Rows are points. To make a cloud, some directions were put in groups of two or more. Within a group, all points are equally far from the middle, so they leave a hole (a ring in 2 directions, a hollow ball in 3). The other directions are filled evenly. Then the cloud was stretched, turned, moved and blurred a little. How many holes are there, and how many directions does each take, smallest first?
(in the rows, 128 means zero)

Cloud (19 x 3):
[[121  72 129]
 [182 178 201]
 [ 82 135 107]
 [181 203 159]
 [ 81 141 152]
 [168 176  98]
 [195 117 101]
 [140 185  96]
 [183 119 150]
 [191  92 107]
 [178 156 193]
 [112 168  86]
 [ 88 195 142]
 [171  86 132]
 [ 80 175 146]
 [153 189 105]
 [ 91 133 173]
 [187 194 172]
 [170 163  85]]
Holes: 1 (2)

Cloud (26 x 4):
[[136 203  81 163]
 [103  72  93 162]
 [128 146 129  63]
 [173  58 124 127]
 [144 195 172 115]
 [ 76  92  96 177]
 [ 59 113 142 195]
 [134 211  98 175]
 [168 180  72 146]
 [106 183 172 107]
 [ 78 108  81 119]
 [189  78 110 137]
 [ 90  76  90 144]
 [178  67 170 123]
 [155 200 172 143]
 [167 121 193 175]
 [178 128  87 178]
 [176 123 193 164]
 [166 176  90 185]
 [ 61 114 175 173]
 [100  71 108 101]
 [193 154  81 129]
 [143 196 172 117]
 [ 83  85  87 135]
 [ 65 110 160 194]
 [113 131 104  71]]
Holes: 2 (2, 2)

Cloud (48 x 6):
[[ 97 167 208 114 111  89]
 [109 101 163 188 189 116]
 [145 154 215 120 114  80]
 [126 196 172 202 123 107]
 [124 127 157 205 187 166]
 [119  98  97 162  67  81]
 [163 122 150 123  60  68]
 [189  65  96  94 167 122]
 [143 201 159 155 180  98]
 [ 91 164 204  70 125 149]
 [170  74 186 101 132 203]
 [186  75 158 111 169  88]
 [174 181 111  77  80 139]
 [152 113 193 133  95  65]
 [192  75 113 152 110 187]
 [119  84 166  63 183 157]
 [ 56 174 129 129 103  89]
 [130 114 189 129 106  56]
 [182  92  81 107 132 186]
 [141 120  75 152 203 128]
 [166  72 103 181  84 134]
 [113 114  70 116 135 182]
 [233 129 146 173 148 127]
 [107  40 120 139 123 141]
 [ 47 121 162 139 112 153]
 [ 93  91 109 174 107  66]
 [143 163 176 177  65 183]
 [188 116  81  58 154 129]
 [ 88 157  89  80  88  95]
 [127 124 153 188 203 167]
 [166 190 135  92 128 203]
 [122 204 120  88 176 129]
 [175 119 134 179  93 208]
 [163 161  90 207 110  94]
 [174 209 119 153 162 103]
 [ 76 119  86 106 109 160]
 [131 168 107 126 206  91]
 [134 141 132 196 154 210]
 [150  76 185 124 198 140]
 [111 121  78 205 115 114]
 [161 156  93 221 120 111]
 [219  82 168 134 160 164]
 [189 162 114  63  99 162]
 [196 193 152 173 168 119]
 [170 200 125 180  96 100]
 [ 79  92  90 132 140 168]
 [111 139  84 109 170 186]
 [ 93 142 215 173  89 136]]
Holes: 2 (3, 3)
